Each row is a point. The window is the flat piece filled in between its corners: a triangle in 3 columns, a solid with four corners in 4, and so on. A path goes straight from each point to the next, and from the last back to the first. After which points does the path pass through the window?

Window, 3 rows:
36.7; -4.9; 25.8
5.1; 10.3; 8.4
-10.1; -11.0; -16.6
Path:
(1): 19.1; -2.9; -22.0
(2): 10.7; 15.1; -9.5
(3): -14.1; -18.0; 1.3
(4): 19.7; -31.0; 24.0
(5): 38.7; 11.6; 7.6
(6): 36.6; -10.2; -6.4
(7): 18.1; 7.9; 51.0
(8): -12.1; -9.0; -6.2
(9): -19.2; -5.4; -53.1
(10): 45.6; -0.4; -0.2
(11): 23.1; -8.4; 44.5
(12): -13.1; 7.7; 20.4
(13): 13.3; 1.8; -6.6
(14): 21.2; -0.4; -4.8
(15): 19.5; 0.3; 39.0
(16): 13.7; -16.8; 24.6
Through the window after points: 2, 6, 10, 12, 14

Window (6 x 6):
4.4; -17.8; 7.9; -21.8; -28.6; 15.9
-21.8; -6.7; 9.0; -24.4; 24.3; -29.6
15.7; -26.4; -35.2; -19.9; -3.3; -3.8
-2.5; 13.7; 26.1; 10.2; -13.5; -12.6
-26.7; 9.7; 29.4; 29.0; -38.9; -35.5
17.1; -32.9; 12.0; 3.6; -26.6; 5.3
Path:
(1): 8.3; -4.0; -5.2; -31.4; -29.6; -26.8
(2): 13.4; -6.0; -14.5; -24.1; -25.1; -16.5
(3): -3.9; -39.7; 1.8; -1.3; 0.8; 5.7
(4): -17.3; 14.1; 11.1; -2.4; -2.7; 40.7
(5): 18.6; -51.4; 1.0; -20.1; -20.6; -37.9
(6): 16.8; 12.0; 23.5; -7.1; -28.8; -41.1
(7): -30.9; -22.7; 8.1; 28.1; -25.9; 0.0
(8): -7.7; -30.5; -10.6; -6.4; -8.0; 10.9
(9): 31.9; -21.0; 14.2; 1.7; -31.2; -12.6
(10): 32.0; -27.7; -1.6; -2.1; -36.0; -38.3
(11): -9.4; -21.6; -1.2; -15.7; -3.3; 9.3
(12): 2.9; -35.4; -18.8; -1.8; -1.0; 1.4
Through the window after points: 6, 8

Window, 8 rows:
-40.8; 5.7; -23.2; 9.5; 41.5; 51.3; -38.7; 30.4
-19.7; 22.5; -19.8; 45.4; -12.4; 44.1; 0.3; -9.4
0.6; -5.0; -8.8; -5.5; -7.4; -18.1; 43.7; 1.5
-25.1; -32.2; -0.1; 5.7; -5.4; 16.9; 18.1; 10.9
8.8; -15.7; 23.2; -31.5; -29.7; 26.2; 16.4; -5.6
-6.7; 23.5; 26.0; 52.5; 4.9; -28.0; 39.8; 10.2
-26.8; 13.8; 17.4; 5.4; -44.2; 12.9; -11.5; -18.5
19.0; -10.7; 22.6; -0.9; -5.1; -6.0; -20.0; -27.2
Path:
(1): -2.3; 5.8; 12.7; 11.6; -19.6; -3.9; 11.6; 15.5
(2): -11.1; -15.4; -8.0; 1.5; -18.1; 11.5; 3.9; 27.9
(3): -17.8; 5.8; 6.7; 4.1; 4.2; 31.4; 22.8; -18.0
(4): -18.9; 7.7; 5.1; -6.5; 26.4; 15.8; -17.4; -34.8
(5): 2.6; -22.0; -1.1; 32.4; -32.3; 18.4; 4.8; 41.1
(6): 9.0; -7.7; -5.5; 16.0; -28.5; -18.1; 28.2; 26.6
(7): -14.6; -1.0; 1.2; -7.4; 9.5; 20.1; 4.7; -4.8
(8): -30.9; 1.4; 1.4; 17.2; -7.0; 9.0; 38.4; -31.4
(9): 4.4; 10.6; 6.8; 25.0; -4.8; -9.3; -17.7; 28.7
(10): -5.3; -1.8; -29.1; 21.4; 15.8; 34.8; -20.2; 30.1
(11): -56.4; 9.3; 6.9; -2.0; 26.5; 38.6; -18.8; 1.8
(12): -49.3; -38.7; 31.5; -17.8; 12.9; 25.4; 33.1; -15.7
(13): 7.2; 2.0; 1.9; 4.7; -13.8; 5.9; -1.7; 17.1
(14): -1.9; 12.4; -2.5; 14.4; -22.7; 18.2; 0.9; 21.9
(15): -21.8; -7.3; -10.2; 13.3; 12.5; 6.1; 40.0; -37.8
(16): -4.4; -1.8; 24.1; 9.4; -19.0; 9.5; 22.2; -33.5
Through the window after points: 4, 6, 10, 14

Window:
15.8; 3.0; 20.2; -25.7; -25.3; 16.5; 24.0; -12.5; 36.5; -4.9; 11.1
6.8; -39.0; 13.9; 24.7; 14.3; 26.4; 6.1; -53.1; 30.4; -2.6; -28.2
12.3; 53.1; -23.3; -11.7; 6.8; -5.0; -14.4; 11.2; -0.4; -18.2; -4.9
-3.3; 14.7; -3.8; -10.2; -2.5; 22.9; -9.2; -4.7; 10.8; 20.2; 9.3
21.7; -7.3; -4.9; -46.4; 14.2; 26.6; -7.0; 42.5; 0.0; -18.9; -11.8
64.6; -31.5; 6.4; -23.9; -1.9; 26.0; -2.6; 11.5; -12.3; 43.2; -33.8
40.0; -17.8; -4.8; 16.2; 11.1; 19.2; 26.8; -1.2; -4.4; 31.8; 10.9
-22.6; 26.2; 16.3; 2.5; 20.7; 10.2; 20.6; -32.6; 44.8; 27.5; -35.4
-26.4; -19.8; 2.2; -1.5; -28.3; -2.4; 47.6; -42.8; 12.2; -4.8; 21.6
26.5; -32.7; -20.5; 34.2; -29.1; -23.7; 7.0; 8.4; 16.2; 20.5; 16.2
-9.1; 34.9; 5.2; 49.8; 1.7; 12.6; -16.1; 6.8; -2.0; -26.3; -28.3
Path:
(1): 18.1; -23.5; 26.9; -12.9; 11.4; -12.1; -9.5; 12.7; 7.2; 2.1; -1.4
(2): 1.9; 39.3; -22.0; -2.7; -15.9; 37.2; 15.1; -12.7; 19.3; 0.5; -2.7
(3): -36.7; 23.8; -29.0; 38.2; -49.8; 38.5; -3.7; -4.7; -0.8; -4.2; -27.8
(4): 17.3; 11.3; 14.7; 12.5; 20.1; 2.9; -4.9; -1.2; 9.5; -7.2; -8.2
(5): 1.9; 4.8; 20.9; -3.0; 13.2; 6.8; -5.0; -6.9; 4.7; -6.5; -4.9
(6): 32.4; -18.1; -39.1; 9.9; -17.3; 18.6; 24.6; 9.3; 29.1; 6.9; -29.2
(7): 9.7; 13.5; -16.7; 20.4; -15.1; 34.5; -18.6; 4.6; 8.8; 19.8; -21.1
(8): -8.5; 19.2; 24.1; -13.9; 25.2; -17.2; 15.6; -7.3; 3.9; -33.3; 13.4
(9): 26.3; -7.0; 5.4; -3.6; 3.0; 1.1; -19.5; 4.4; 11.7; 4.2; 0.8
(10): 9.0; 15.2; -6.7; 9.8; -5.4; 39.5; 43.4; -4.6; 11.1; 21.1; -26.5
(11): -3.8; -27.2; -9.6; -2.9; 15.1; 72.6; 9.2; -7.5; 14.0; -18.6; -30.4
(12): 23.0; -3.8; 6.5; -3.2; 2.5; -7.1; 9.7; -3.2; 11.3; 14.7; 1.0
Through the window after points: 1, 3, 7, 11

Window, 14 rows:
-2.7; -38.8; -20.5; -16.9; -29.8; 16.3; -22.3; 1.0; -13.9; 24.8; -11.4; -39.9; -12.3; -10.2
32.1; -20.9; 16.1; -67.0; 6.1; 12.5; 3.0; -20.4; -9.1; -4.0; -41.4; 0.8; 0.0; 4.8
7.3; 27.8; -37.9; -0.6; 8.4; -18.6; 34.6; 34.3; -12.5; 1.2; -17.3; 0.7; 21.3; -1.0
-11.2; -12.6; 43.9; -18.4; -26.7; 10.3; -41.5; 19.2; 22.4; -25.3; -25.6; 32.3; -9.6; 38.2
6.0; -52.0; 17.3; -30.4; -16.2; -17.7; -29.0; 0.7; -10.6; -6.0; -8.9; -31.4; 8.0; -31.3
-19.5; -14.4; -15.5; -26.1; 17.1; 2.8; -1.3; 3.2; -15.2; -53.3; 2.4; 25.2; -3.4; 14.0
30.9; -1.2; -22.4; -16.2; 5.0; 23.6; -2.6; 5.9; 21.0; -0.9; -57.9; -5.5; 29.2; -35.9
24.7; 0.1; -3.0; -10.2; -3.1; -8.3; -18.7; -1.8; -1.4; 5.8; 25.4; 20.4; 4.6; -26.2
8.1; 41.0; -5.7; -20.9; -20.3; 0.2; 6.7; 8.6; -27.4; -19.1; -10.8; -42.6; 14.0; 0.5
-4.4; -23.2; -4.7; -39.4; 16.2; 26.7; -40.8; 1.8; 4.2; 12.0; -18.7; -8.1; 22.5; 41.9
22.0; 21.6; 22.7; -1.8; 34.7; 26.5; 27.4; 28.2; 5.6; 28.6; 15.6; -12.8; -3.0; 9.7
10.7; 8.4; -1.9; 13.0; -28.7; -5.8; -3.6; 24.6; 10.3; -29.9; -3.1; -37.8; -14.2; 60.4
-25.9; 7.7; -31.0; 11.9; -0.6; -3.4; 6.1; -6.1; 45.8; 21.2; 16.6; 12.2; 18.1; -5.5
34.5; 25.6; 10.6; -20.3; -5.0; 31.9; 29.3; 34.2; 27.9; 11.4; 8.7; 20.2; 39.9; -4.4
Path:
(1): 34.0; 19.3; -27.4; -42.6; -0.2; -9.2; -8.7; 33.4; 32.9; -8.4; -10.5; -17.2; -23.7; 38.5
(2): 25.4; 14.0; -6.7; -74.4; -23.3; 3.9; -8.1; 32.7; 19.0; 1.0; -3.9; -15.2; -7.8; -5.2
(3): -3.0; -0.3; 0.4; 25.8; 4.5; 10.9; 1.2; 0.4; 0.6; -4.9; -9.7; 5.5; 12.9; 20.9
(4): 28.3; -1.8; 8.5; 4.7; -29.2; 25.8; 15.5; 5.9; 1.1; 12.2; -33.4; -0.1; 38.0; 15.5
(5): 10.8; 3.0; -6.4; -26.5; 5.6; 0.6; -8.4; 13.5; 10.8; 0.5; -2.8; -3.3; 3.0; -8.6
(6): 16.5; 1.7; -18.8; -29.5; 21.4; -22.7; -15.5; 22.9; 41.8; 18.0; -9.0; 8.4; -35.3; -11.3
(7): 1.8; -7.4; 4.5; -11.8; 1.2; 22.5; 4.3; 6.5; -5.0; -11.5; -3.2; 3.3; 20.2; 11.2
(8): 2.0; -15.0; 8.1; -8.9; -19.5; 18.3; 3.0; 9.7; -10.8; 17.7; -27.3; 1.4; 22.1; 6.0
(9): 26.9; 8.4; -42.2; -29.2; 15.3; -5.8; -20.2; 7.0; 46.4; -21.6; 24.9; -33.8; -15.5; -30.7
(10): 14.4; 3.4; -6.4; -28.0; 8.4; 5.9; -7.8; 22.9; 10.8; -3.1; -9.1; -4.5; 7.4; -5.3
(11): 1.4; -11.4; 9.6; -14.8; -18.0; 23.0; 8.0; -7.5; -4.1; 18.8; -12.7; 17.5; 26.2; 6.6
(12): 1.9; -23.2; 51.0; 9.3; -12.7; -7.0; 34.4; -7.2; -3.7; -24.4; -22.1; -44.8; 50.1; 10.1
(13): -0.1; -6.3; -38.2; -30.4; 0.0; 0.0; -44.8; 14.1; 0.9; -1.3; 4.2; 13.2; -33.3; 3.6
(14): -9.6; -11.7; -8.6; -92.7; 15.5; 48.7; 1.8; 38.1; 14.8; 15.3; -7.2; 0.1; -12.4; -21.6
(15): 15.8; 0.2; -3.6; 20.9; -11.5; -21.0; -10.5; -5.1; -2.0; -3.2; 4.4; 1.0; 15.2; 1.6
(16): -13.9; -17.6; 35.7; 12.5; -3.4; 23.3; -2.3; 0.1; -15.5; 0.8; -1.8; -1.6; 23.4; -0.6
Through the window after points: 8, 14, 16

Window, 14 rows:
7.3; 25.4; 1.8; -16.7; -7.5; -15.1; 22.8; 10.0; -34.1; -22.0; 10.7; 17.7; -17.4; -35.0
1.7; 11.7; -9.3; 26.0; 6.1; 2.9; 46.1; 13.9; -5.5; -0.5; -6.8; -0.2; -19.5; 15.6
2.8; -33.9; 16.4; 11.6; 0.0; -6.1; 18.3; 41.5; 5.7; 2.6; 4.3; -44.4; -21.6; -40.9
17.0; 4.5; 30.6; 23.9; -8.3; -15.0; 19.9; 2.6; 12.4; 28.1; -8.1; 2.8; -12.2; 10.2
87.8; -11.5; 8.1; 41.7; 15.0; 21.5; -11.8; 17.2; 48.7; -37.5; 38.8; -52.8; -2.7; -55.4
-20.0; 15.5; 8.0; -7.2; -17.5; 23.7; -6.8; 23.3; -12.9; -17.8; -13.4; 24.4; -1.6; 26.1
29.4; -24.6; -45.8; -7.0; 8.7; -18.3; -34.1; 29.2; -32.1; 18.3; -57.1; -33.9; 11.2; 44.3
35.4; 14.9; 10.0; -2.2; 11.6; 13.0; 3.8; 52.5; -11.4; 16.6; -4.6; 3.4; -52.5; -41.2
-14.7; -12.7; 22.0; 40.3; 11.0; -5.9; 12.2; 22.5; -24.2; 1.1; 2.9; 25.7; 0.3; -2.1
-0.7; 30.7; 7.4; -21.3; 41.9; -6.7; 16.3; 8.2; -6.0; -34.8; -24.4; 7.9; 10.4; -17.6
-16.6; 19.1; -0.5; -6.0; 11.7; 2.5; -21.0; 6.8; -27.9; -2.6; -6.2; 2.2; -45.6; 12.0
-18.3; 11.1; -11.4; -4.5; 29.9; -23.9; 7.1; 36.6; -7.9; 43.3; 18.7; 15.5; 38.3; 25.6
3.3; 39.1; 12.4; -0.1; 8.8; 16.2; 21.2; 2.2; -41.9; -2.6; -21.1; -17.4; 0.0; -12.1
24.1; -18.7; 9.0; 2.1; 19.0; 17.8; 31.2; -3.7; -1.2; 20.1; 9.1; 2.8; -5.2; -12.1
Path:
(1): 42.1; -1.2; 31.8; 10.5; 27.5; 0.3; 18.6; 44.0; -19.8; 9.2; 3.0; -20.7; -4.5; 13.3
(2): 8.1; 3.9; 2.5; -5.9; 17.1; -2.1; 6.1; 30.3; -23.3; -3.9; 6.6; 8.1; -1.3; 7.8
(3): -7.9; 16.9; 6.3; 27.2; -2.8; -8.7; 12.1; 14.1; 10.0; 1.0; -21.9; -12.3; -6.7; -22.0
(4): -23.0; 5.0; -10.8; 19.6; -18.5; 15.5; -2.9; -1.1; -18.4; 10.9; -24.2; -16.3; -10.5; -19.7
(5): 27.4; 17.9; 16.3; -3.8; 38.8; -14.8; 27.6; 31.9; -9.5; -13.1; 16.4; 20.6; -32.0; 31.9
(6): 33.1; -0.7; 41.2; 1.6; 13.5; -5.1; 21.7; 33.6; -14.0; -19.6; 0.8; -24.8; 5.0; 9.5
(7): 20.8; -4.1; -48.6; 21.1; 6.4; 4.8; -12.9; 8.8; 1.1; 12.3; -19.5; -14.2; -12.2; -4.9
(8): -5.7; 2.0; -21.1; 12.9; 3.5; 8.4; -2.6; 8.1; -5.4; 3.8; -49.5; -11.0; -19.5; -26.0
(9): 19.5; 0.0; 21.3; 6.3; 6.8; 6.2; 3.7; 25.7; -2.4; -12.5; 27.6; -6.5; -9.9; -1.3
(10): 15.7; -27.6; 36.5; 0.9; 12.9; -4.6; 15.0; 28.7; -22.7; 6.2; 1.7; -28.5; -32.4; 31.2
(11): 3.8; 45.8; -30.6; 4.4; 3.1; -1.4; -12.2; 5.3; -0.9; 4.5; -24.0; 26.0; -2.1; -34.6
(12): -24.8; -7.0; -41.2; -3.1; -25.2; 3.0; -23.8; 1.3; 0.5; -13.8; -28.0; 1.7; -7.9; -16.9
Through the window after points: 4, 6, 8, 10, 12

Window:
33.3; 42.4; -20.4; 13.3; 1.4; 3.8; -5.0; 19.2; -29.2; 13.8; 1.1; -16.2; -14.1; 15.2
-0.2; -28.0; 24.8; -34.4; 40.2; 14.0; 31.7; 32.2; -17.9; -0.3; 1.6; 24.5; -16.7; -29.5
-11.4; -0.4; -15.7; -10.0; -1.5; -22.5; 12.8; -38.9; -8.1; 3.9; -18.2; 40.6; -16.4; -4.1
40.5; 30.9; -14.8; -8.0; -10.8; -17.8; 9.7; 11.2; -1.5; 7.6; 31.1; -15.3; -6.7; 25.4
20.4; -4.8; 13.8; -42.5; -20.4; -4.5; 4.2; -18.8; -51.7; 46.6; -26.3; -26.3; 24.3; -17.4
31.5; -8.7; -0.9; -0.2; 1.3; -44.8; 7.7; 6.0; -53.3; -28.3; 1.9; -37.0; -30.2; -32.7
-7.3; -8.4; 9.3; -6.3; 2.6; -39.6; -18.3; -37.6; 29.0; 30.5; -31.6; -28.0; -14.9; 8.2
3.0; -6.9; -8.2; 33.8; -20.5; 4.3; 24.3; -18.0; 26.6; 6.4; 15.0; -7.8; 10.2; -22.2
14.2; -0.6; 3.5; 10.2; -11.3; 2.8; 47.0; -29.0; -22.5; -12.5; -38.5; -3.7; 42.1; 20.7
-0.9; -41.0; 49.9; -1.6; 3.3; -0.9; 9.1; 10.3; -33.6; 37.9; -37.0; 36.7; -0.3; 18.5
29.8; 2.1; -22.3; -11.1; -19.2; -19.3; 2.6; 25.4; -19.5; 25.3; -32.9; -1.4; 33.3; -26.6
-3.6; 23.3; -3.6; 21.7; -10.4; 4.6; -16.9; 18.1; 27.2; -13.1; 27.3; -8.6; 23.5; 15.9
1.9; 48.6; 8.1; -27.7; -40.6; 20.1; 35.2; 10.4; 33.7; -14.3; -18.0; 1.6; 20.0; -4.7
20.2; -22.3; -35.0; 8.5; -28.9; 18.6; 6.6; 2.0; -32.4; 20.7; -3.1; -12.6; 6.6; 28.9
Path:
(1): 42.4; 2.8; -11.3; -19.5; -4.5; 8.0; 0.4; 3.2; 0.7; 5.5; -11.3; -6.5; 7.0; 7.9
(2): -15.4; 1.5; 0.1; 6.4; -30.8; -13.4; 18.4; -5.7; -45.3; 27.3; 3.3; -18.1; 9.0; 1.4
(3): -19.9; 23.2; -16.9; -3.1; -21.7; -8.1; 34.8; 33.5; -33.8; 49.4; -13.6; -2.5; 10.1; -8.6
(4): 37.4; -4.2; 12.6; -8.2; 13.3; 8.2; -14.5; -8.9; -0.5; -20.1; 6.0; -7.4; -2.4; 4.4
(5): 24.0; -4.5; 8.5; -18.6; -9.4; 9.8; 0.8; -19.5; -24.1; 2.2; -18.4; 12.3; -17.9; -21.6
(6): -20.9; -6.3; -5.5; -1.0; -2.6; -36.2; 23.2; -8.7; -11.9; 32.9; -19.6; 14.9; 23.1; 23.0
(7): -26.9; 7.5; 17.9; 5.1; -7.3; -32.5; 33.6; 21.6; -29.7; 19.9; -15.2; 5.8; -13.3; 6.4
(8): 21.7; -20.5; 6.3; -7.4; 1.4; 13.4; -10.5; -17.6; 0.7; 8.1; -12.6; 23.6; 10.6; 4.5
Through the window after points: 1, 3, 5, 7

Window:
-0.9; 23.9; -8.1; -13.7; 6.2; -24.4; -25.4; -29.4; 20.7; -3.0; -47.9; 4.4; 1.9; -17.4
15.4; -16.7; 9.7; 12.3; 17.1; -8.4; -5.0; -46.9; 40.0; -27.6; 7.8; 14.2; 18.1; -38.1
7.8; 2.2; 15.7; 6.5; -16.4; 13.3; -27.9; -11.4; -46.9; -11.7; -4.3; 3.0; -19.2; 27.9
36.2; -36.8; 20.9; 8.9; 23.2; -27.7; -34.5; -32.7; 1.2; 33.9; 12.6; 20.0; -27.7; -13.7
-2.7; -12.1; -5.9; -2.7; -29.9; -24.2; 19.5; 12.5; -25.5; 1.4; -5.1; -63.0; -5.1; 20.5
-20.5; 30.3; 7.7; -13.7; 8.4; -0.2; -10.6; -19.1; 43.7; -30.3; -5.4; 6.1; -14.3; 1.7
-24.1; -7.1; -30.2; 24.8; 23.9; 19.5; 32.0; -7.4; 4.2; -4.7; -35.3; -19.1; 11.6; 3.7
-39.5; -8.3; 11.1; -30.4; -23.7; -5.4; -17.2; -39.7; -3.8; 5.4; 6.9; 14.0; -0.6; -42.5
-0.6; -25.4; -57.7; 14.4; 5.6; -18.6; 22.7; -40.7; -16.8; 21.8; 22.0; 31.5; -19.5; 21.6
20.7; 39.8; 1.1; 6.4; 8.3; 26.7; -23.5; -40.3; 24.3; -3.7; 5.0; -10.1; -9.7; -2.1
21.5; -15.1; -13.9; -15.0; 34.3; 36.7; 24.1; 4.4; -2.2; -11.5; -27.4; 27.4; 30.2; 2.7
-14.0; 2.9; -16.6; 13.1; -19.1; -10.1; -3.0; 16.1; 9.9; 0.2; 37.0; -10.3; 35.0; 54.5
-17.7; 30.0; 18.4; -15.0; 22.4; 27.7; 16.3; -47.8; -19.8; -12.2; -19.4; 27.2; 8.1; 21.4
-31.4; -51.2; -23.8; -41.4; 19.0; -6.3; -0.5; -14.3; -7.7; -15.3; -13.8; -9.0; 36.9; -2.6
Path:
(1): -8.5; 3.3; 7.7; 14.2; -12.3; 13.8; 8.8; -45.7; 24.6; 6.5; -34.8; 9.1; 22.0; 40.5
(2): 15.7; -16.5; 19.7; -13.1; -3.3; 6.3; -37.5; -35.5; 31.7; 4.3; -29.1; 15.5; -8.6; 40.2
(3): -10.8; 1.0; -10.4; -2.2; 13.9; 1.7; 20.3; -16.3; -7.7; -15.5; 3.2; -2.3; 16.5; -17.5
(4): -5.5; 16.8; 1.8; -28.8; 26.3; -6.6; 8.8; -3.3; -26.4; -25.8; 22.5; -0.9; 24.5; -5.3
(5): -18.5; -38.8; -20.9; -12.6; 4.9; 2.8; -6.0; -29.7; 12.1; 1.5; -33.8; 0.3; 12.3; 4.4
(6): -8.0; -20.8; 17.5; -5.8; -10.3; -14.7; -20.9; -38.2; 40.8; 13.3; -27.9; -10.3; 16.9; -14.0
(7): 7.6; 13.6; -37.4; 5.8; 19.8; 13.7; 6.4; 4.0; -35.2; -20.3; 8.6; 8.4; -13.3; 18.8
(8): -25.5; 31.4; 12.9; -8.6; 26.3; 7.8; -8.6; -42.0; -67.0; -57.2; 27.6; 18.4; 25.8; -5.6
(9): 4.5; -33.3; -5.0; -9.7; -19.5; -15.9; -11.1; -20.5; 73.6; 37.7; -27.7; 0.6; -17.1; -25.6
(10): 1.1; -3.9; 4.2; -10.0; -3.0; 14.4; 2.3; -34.0; 10.9; 2.3; -10.3; 16.8; 6.3; 13.4
(11): -1.4; 13.2; -5.9; 11.2; 11.6; -6.6; -7.8; -17.9; -9.3; -1.6; 10.0; 3.5; -9.5; 0.0
(12): -13.8; 26.9; -3.2; 7.6; 19.8; -27.1; 5.6; -6.7; -11.5; -38.5; 10.5; 8.1; -4.4; -24.4
(13): -1.4; -28.9; -16.2; -13.1; -9.3; 13.1; 2.8; -23.9; 8.7; 24.6; -25.8; -4.7; 12.0; 33.7
(14): -7.2; -16.7; 6.5; -24.0; -4.5; 8.2; -8.2; -45.7; 19.2; 28.4; -2.8; 3.5; -1.5; 29.3
(15): -3.5; -1.6; -8.4; 15.1; 14.0; -3.4; 1.2; -1.9; -13.2; -22.9; 5.8; -2.3; 2.7; -15.0
(16): -2.6; 6.0; -21.9; -22.8; 23.7; -19.7; -14.8; -14.1; -19.9; -10.2; -2.9; 8.1; -15.0; -27.9
Through the window after points: 2, 4, 8, 16
